Every row gives one point. Each copy is the shape, with its points in the same order, turned, moved and blurred by noise. Some copies are also mirrored. Which?
(in the rows, 128 means zero)

Shape (7 x 2):
[[100 159]
 [195  33]
 [ 96 127]
 [113 136]
 [110 145]
 [112 100]
 [166 166]]
Copy 1 (7 x 2):
[[159 156]
 [ 57  34]
 [126 151]
 [140 142]
 [149 146]
 [105 131]
 [178  93]]
Copy 1 is: only turned
Copy 2 (7 x 2):
[[177 123]
 [ 42 210]
 [168 155]
 [160 142]
 [166 132]
 [145 169]
 [119  99]]
Copy 2 is: only turned
Copy 3 (7 x 2):
[[128  48]
 [158 204]
 [111  74]
 [130  74]
 [131  63]
 [114 104]
 [191  70]]
Copy 3 is: mirrored
Copy 4 (7 x 2):
[[ 88 158]
 [199  39]
 [ 90 127]
 [106 136]
 [ 99 144]
 [112 103]
 [161 166]]
Copy 4 is: only turned

Shape (8 x 3):
[[136 123 147]
 [143 170 247]
 [129 174  79]
 [ 97  94 166]
 [191 156 100]
 [115 128  43]
 [127 147 116]
 [ 84 104 110]]
Copy 1 (8 x 3):
[[150 120 125]
 [195  55  41]
 [ 88 166 109]
 [199 137 129]
 [ 75 106 126]
 [ 96 205 154]
 [126 140 116]
 [160 177 138]]
Copy 1 is: only turned
Copy 2 (8 x 3):
[[137 116 166]
 [201 152 232]
 [ 98 165 107]
 [167  73 146]
 [ 60 148 162]
 [ 73 119  72]
 [110 135 124]
 [141  88  95]]
Copy 2 is: mirrored

Shape (7 x 4):
[[138  88 156 102]
 [205 209 183 105]
 [ 84 108 142 178]
 [137 147  71 166]
 [ 73  88 115 124]
 [ 86 131  97  68]
 [103 126  86 163]]
Copy 1 (7 x 4):
[[ 79 117 104 156]
 [ 96  65 202  81]
 [151  92  52 148]
 [172 162  98  80]
 [145 146  63 189]
 [146 171 137 182]
 [166 153  71 115]]
Copy 1 is: only turned
Copy 2 (7 x 4):
[[133 129 106  91]
 [169  48 221  99]
 [106 109 101 188]
 [ 78 143 186 169]
 [121 153  85 182]
 [165 193 140 153]
 [ 90 147 133 196]]
Copy 2 is: mirrored

Shape (10 x 6):
[[ 73 111 194  43 105  98]
 [144 144 124 172 127 152]
 [150 121 108 155 145 153]
 [112 167 104 127 134 103]
 [ 38 136 121 146 171 131]
 [132 116  81 186  95 136]
 [ 87 110 185  98 129  55]
 [121 182 193  80 105  61]
 [164 169  96 119 116 106]
 [155 122 119 121 142 113]]
Copy 1 (10 x 6):
[[161  16 174 107 102 119]
 [125 166 109 130 124 164]
 [143 165 108 143 146 146]
 [ 98 134 165 153 125 133]
 [161 142 221 135 136 175]
 [105 183 121  94 165 140]
 [123  28 172 126 146 162]
 [ 80  34 147 146  78 146]
 [ 80 136 119 159 122 108]
 [126 120 115 156 151 130]]
Copy 1 is: only turned
Copy 2 (10 x 6):
[[112 138 125 137 160   7]
 [130 153  86 135 113 169]
 [131 148 114 111 122 172]
 [121 170 145 164  97 129]
 [166 206 142 171 177 127]
 [181 157  99 121  81 167]
 [143 108 143 179 155  50]
 [ 78 119 120 197 108  49]
 [102 144 138 136  63 139]
 [117 123 135 117 117 139]]
Copy 2 is: only turned
